Each point is reached from the start by the listed moves, each made once or not at all, plus a little noise. Say if it took an odd or an even number of moves. Then give how often each move was made.

Moves:
(1): 42	-30
(2): 17	38
Start: 11	-10
Points:
53	-41 => odd (1, 0)
29	28 => odd (0, 1)
71	-2 => even (1, 1)

Moves:
(1): 34	2	-9	-1
(2): -2	89	11	9
(3): 32	-15	64	-32
(4): 8	0	22	58
Start: 23	-16	0	17
Points:
58	-11	-4	22 => odd (1, 0, 0, 0)
55	82	1	25 => even (1, 1, 0, 0)
19	73	15	29 => odd (0, 1, 0, 0)

Moves:
(1): 35	5	-12	7	18	11	1	13	11	18
(2): 1	26	-2	-8	5	7	-6	2	-9	13
(3): 12	4	43	-5	1	3	1	-10	7	-9
(4): 0	11	13	51	2	-15	-3	4	-5	4
(5): -19	-8	9	-5	35	-11	-1	-13	4	5
(6): -8	-9	2	9	2	36	3	-3	-6	3
(7): 1	13	-7	4	-18	3	55	-4	4	-2
(8): -6	1	9	3	11	1	0	34	-3	-3
(9): -4	15	3	2	4	6	-7	4	33	3
Start: 23	20	33	18	-5	27	-19	-9	18	8
Points:
18	68	95	70	16	65	-30	21	33	21 => even (0, 1, 1, 1, 0, 1, 0, 1, 1)
21	37	55	83	65	55	-24	30	54	38 => even (1, 0, 0, 1, 1, 1, 0, 1, 1)
-8	17	47	30	28	57	39	7	19	17 => even (0, 0, 0, 0, 1, 1, 1, 1, 0)
48	47	78	13	66	37	-19	15	30	32 => odd (1, 1, 1, 0, 1, 0, 0, 1, 0)
10	35	53	81	-5	54	33	27	10	10 => even (0, 0, 0, 1, 0, 1, 1, 1, 0)
20	32	24	22	-19	31	34	-13	24	3 => odd (0, 0, 0, 0, 0, 0, 1, 0, 0)

Moves:
(1): 21	6	-4	-19	-16	-4	-9	-11	8	0	-16	-13	2
(2): -2	17	3	-10	-5	3	3	-5	-4	7	-2	14	17
(3): 0	1	42	8	15	15	17	-11	-20	6	1	-9	-26
(4): 12	-24	10	27	-2	6	1	-9	13	13	9	8	6
(5): 3	-10	0	-3	28	-10	-2	-18	3	18	-12	-6	-9
(6): 6	-8	-9	-8	9	18	23	4	-12	8	3	3	17
(7): 13	1	9	17	-1	-14	26	3	-4	3	12	-16	20
(8): 18	-1	-10	13	-4	-9	-4	5	-20	1	1	-11	-10
(9): 14	10	5	-2	7	-5	-5	21	21	12	9	-7	-2
(10): 2	-11	-7	-17	-17	-11	23	-14	-15	25	-8	-10	-12
(11): 0	-5	-6	-2	15	10	7	-20	6	15	20	-12	-10
(12): 6	-9	13	-4	-6	-10	-6	1	-10	-15	11	18	-3
Start: 3	4	6	0	7	-3	-8	-5	0	2	-9	-5	23
Points:
49	12	5	14	45	-26	16	-20	4	60	25	-43	28 => even (0, 1, 0, 0, 1, 0, 1, 1, 1, 0, 1, 0)
51	-3	0	11	-4	1	-9	-49	9	35	5	-17	31 => odd (1, 1, 0, 1, 0, 0, 0, 1, 0, 0, 1, 0)
60	-29	25	12	-6	-9	25	-13	-7	10	10	-7	66 => odd (1, 0, 0, 1, 0, 1, 1, 0, 0, 0, 0, 1)
63	-36	2	-6	31	-10	32	-38	-18	87	19	-11	16 => odd (0, 1, 0, 1, 1, 1, 0, 1, 1, 1, 1, 1)
67	-36	3	5	-10	-9	-6	-15	-20	9	3	-6	39 => odd (1, 0, 0, 1, 0, 1, 0, 1, 0, 0, 0, 1)
64	-30	48	41	47	-20	54	-51	-12	95	24	-69	-17 => even (0, 0, 1, 1, 1, 0, 1, 1, 1, 1, 1, 0)
40	-36	39	9	4	-38	36	-45	-18	51	1	3	43 => even (0, 1, 0, 1, 1, 0, 1, 0, 0, 1, 0, 1)
80	-15	25	-12	-28	-16	48	-14	-1	54	9	-7	68 => even (1, 1, 0, 1, 0, 1, 1, 0, 1, 1, 0, 1)

Moves:
(1): 14	4	5	5	-11	-4	18	-7	-10	11	0	-11	0	1	-1	-2	4	-10	-7
(2): 0	4	3	5	4	-2	-1	1	-7	13	-6	6	15	-6	-3	-3	-7	-3	2
(3): 10	1	2	-8	-5	3	2	6	5	10	-3	-8	-1	-8	5	4	-1	0	0
(4): 0	5	0	19	-5	-9	5	2	9	-6	-8	-4	-3	-3	13	-7	-7	5	9
(5): 6	-6	-9	5	8	9	12	10	1	3	3	1	1	0	-2	11	4	2	1
(6): 9	-1	-3	8	-5	11	-11	10	6	-3	6	13	-13	0	7	10	9	-22	2
(7): 3	-9	-8	2	-6	4	-1	8	-4	-10	-6	0	0	-5	-6	-3	-2	-1	-5
(8): 8	8	-15	11	2	-7	-2	15	7	2	13	-17	-4	4	-9	-5	0	6	-2
(9): -13	11	-8	1	-7	6	5	2	11	6	-4	-4	4	1	-2	-3	3	-3	-3
(10): -4	-12	-15	6	-5	2	2	3	-3	16	13	1	9	14	11	-15	-12	7	-1
(11): -5	-2	1	0	-8	1	-3	0	-2	-3	7	-13	15	-4	0	0	8	3	8
(12): -13	13	6	0	-6	-27	9	10	7	7	2	27	-7	2	-6	3	-13	10	-9
(13): 13	4	2	-12	6	5	1	11	12	-11	-6	10	2	6	0	-8	2	2	0
(14): -3	5	0	6	-4	3	-2	9	-6	-13	0	3	-4	14	-1	8	-7	6	-2
(15): 5	3	-16	-6	16	6	11	7	-11	-3	1	-10	-8	-1	15	-10	1	-9	-3
(16): 11	5	-5	5	-4	6	1	-15	-8	8	5	11	10	-6	2	2	-11	5	-22
(17): -1	-5	-4	2	0	-3	0	5	-6	4	-4	1	-3	5	5	1	12	8	-4
(18): 4	11	-9	-2	-6	2	2	-1	1	2	1	11	-14	-3	-5	-5	3	1	16
Start: -5	7	-22	-8	-7	-19	-24	2	5	-13	-4	4	0	-5	15	9	25	15	5
Points:
5	25	-95	9	-29	-10	2	70	23	13	28	6	-17	-5	22	-1	24	9	9 => odd (0, 0, 1, 0, 1, 1, 1, 1, 1, 1, 1, 1, 0, 0, 1, 0, 0, 1)
-10	28	-64	37	-34	-2	-4	13	0	12	5	16	35	3	27	-3	-1	38	14 => odd (0, 1, 0, 1, 1, 0, 0, 0, 1, 1, 1, 0, 0, 1, 0, 1, 0, 1)
22	38	-54	12	-24	-2	16	45	-8	-10	-2	37	17	-3	18	16	16	-4	-33 => even (1, 1, 0, 0, 1, 1, 1, 0, 1, 0, 1, 1, 1, 1, 1, 1, 0, 0)
31	32	-26	18	-28	-33	-7	43	6	-7	-12	-29	19	3	25	-2	30	33	8 => odd (1, 1, 1, 1, 0, 0, 0, 1, 0, 0, 1, 0, 1, 1, 0, 0, 1, 0)
29	7	-68	29	-11	-23	19	44	-13	33	11	-48	24	-2	49	-15	27	24	7 => even (1, 1, 1, 1, 1, 0, 0, 1, 0, 1, 1, 0, 0, 0, 1, 0, 1, 0)
4	26	-74	17	3	-21	-4	48	16	7	-5	-13	15	15	45	-40	18	29	4 => even (0, 1, 0, 1, 0, 0, 0, 1, 1, 1, 0, 0, 1, 0, 1, 0, 1, 0)
-7	19	-44	18	-37	-39	24	37	23	12	-1	13	21	19	33	-10	26	39	-1 => odd (1, 0, 0, 1, 1, 0, 0, 0, 1, 1, 1, 1, 1, 0, 0, 0, 1, 0)
